Each row of a before or after table is a point. One or more steps were done to the points. Then noise was added and the rows were shuffled. The steps act on columns, c1 being the first. Write out the steps. A step turns or swaps two columns, mirrors them in a line or flattens them onto one, adds a multiple of one to another, or multiplies or shifts one. Angles are multiples of 10 degrees, from the lower column toward the higher: turns from -170 to 170, lines from 10 to 170 but not 90. Use the fewest steps. Two steps may share a column if one is a turn and the other turns, adds or multiplies; they go together, in the order done. Otherwise the lowest column goes first.

Before (14 x 3):
[[-0.63 -0.35 -0.18]
 [ 0.01  0.41  0.10]
 [ 0.05  0.32 -0.17]
 [ 0.05  0.07  0.15]
 [-0.38 -0.33 -0.21]
 [ 0.45  0.45  0.32]
 [-0.05  0.36 -0.01]
 [ 0.00 -0.31 -0.10]
 [-0.29  0.02 -0.15]
 [-0.01  0.17  0.30]
 [ 0.27  0.40  0.31]
 [-0.46 -0.51  0.07]
 [ 0.19  0.59  0.12]
 [ 0.05  0.37  0.36]]
After (14 x 3):
[[ 0.46 -0.41  0.31]
 [ 0.61 -0.40  0.04]
 [ 0.38 -0.39  0.03]
 [-0.46  0.55  0.07]
 [ 0.04  0.31 -0.18]
 [ 0.00  0.28  0.16]
 [ 0.00  0.43 -0.14]
 [-0.07  0.50  0.12]
 [-0.21  0.59 -0.21]
 [-0.05  0.22 -0.31]
 [ 0.04 -0.32  0.05]
 [ 0.31 -0.03 -0.11]
 [-0.22  0.51  0.08]
 [-0.07  0.15  0.11]]
Steps: multiply c1 by -1; turn c2 and c3 by -30 degrees

Before:
[[-0.24 -0.45 -0.39  0.04  0.18  0.18 -0.40  0.44 -0.12]
 [ 0.10 -0.05  0.05  0.38  0.40  0.20  0.03  0.28 -0.06]
 [ 0.28 -0.31 -0.06 -0.33  0.59  0.02 -0.05 -0.14  0.09]
 [ 0.09  0.18  0.33 -0.25  0.17  0.07 -0.44  0.42 -0.08]
 [-0.23 -0.59  0.05  0.32  0.59  0.22 -0.06  0.02  0.22]
 [ 0.09 -0.29 -0.14 -0.01 -0.18  0.15  0.11 -0.12 -0.03]
 [ 0.38  0.06 -0.10  0.30  0.00 -0.05 -0.40  0.37  0.47]
 [ 0.30 -0.17  0.15  0.45  0.60  0.15 -0.53  0.03 -0.17]
 [ 0.38 -0.52  0.22 -0.25  0.06 -0.16 -0.03  0.12 -0.11]
 [-0.27  0.22 -0.46 -0.04  0.16  0.09 -0.37  0.03  0.30]
 [ 0.27 -0.35 -0.31  0.35 -0.16  0.61 -0.13 -0.13  0.31]
 [ 0.54 -0.54  0.16  0.00  0.60  0.10  0.09  0.19  0.14]
 [-0.27  0.10 -0.44  0.49  0.46  0.42 -0.15 -0.21  0.51]]
After (13 x 9):
[[ 0.54 -0.69  0.15 -0.52 -0.30  0.09  0.08  0.19 -0.15]
 [ 0.38  0.18 -0.10 -0.16  0.26 -0.04  0.61  0.37  0.12]
 [ 0.37 -0.65  0.24  0.07 -0.25 -0.16 -0.08  0.12  0.08]
 [ 0.10  0.04  0.05 -0.54  0.12  0.20 -0.06  0.29  0.00]
 [-0.24 -0.49 -0.40 -0.18 -0.05  0.19  0.10  0.43  0.41]
 [ 0.09 -0.25 -0.14  0.18  0.09  0.16 -0.09 -0.11 -0.09]
 [ 0.09  0.03  0.33 -0.03 -0.30  0.07  0.15  0.42  0.43]
 [ 0.31 -0.13  0.15 -0.75  0.08  0.16  0.12  0.04  0.55]
 [-0.23 -0.59  0.06 -0.68 -0.02  0.22  0.22  0.03 -0.04]
 [-0.27  0.17 -0.46 -0.12 -0.11  0.09  0.45  0.03  0.16]
 [ 0.29 -0.59 -0.06 -0.36 -0.59  0.01  0.10 -0.14 -0.01]
 [ 0.28 -0.16 -0.31 -0.04  0.38  0.61  0.33 -0.13 -0.05]
 [-0.27  0.21 -0.43 -0.64  0.19  0.42  0.53 -0.22 -0.13]]
Steps: turn c4 and c5 by 120 degrees; add 0.5 times c5 to c2; turn c7 and c9 by -120 degrees
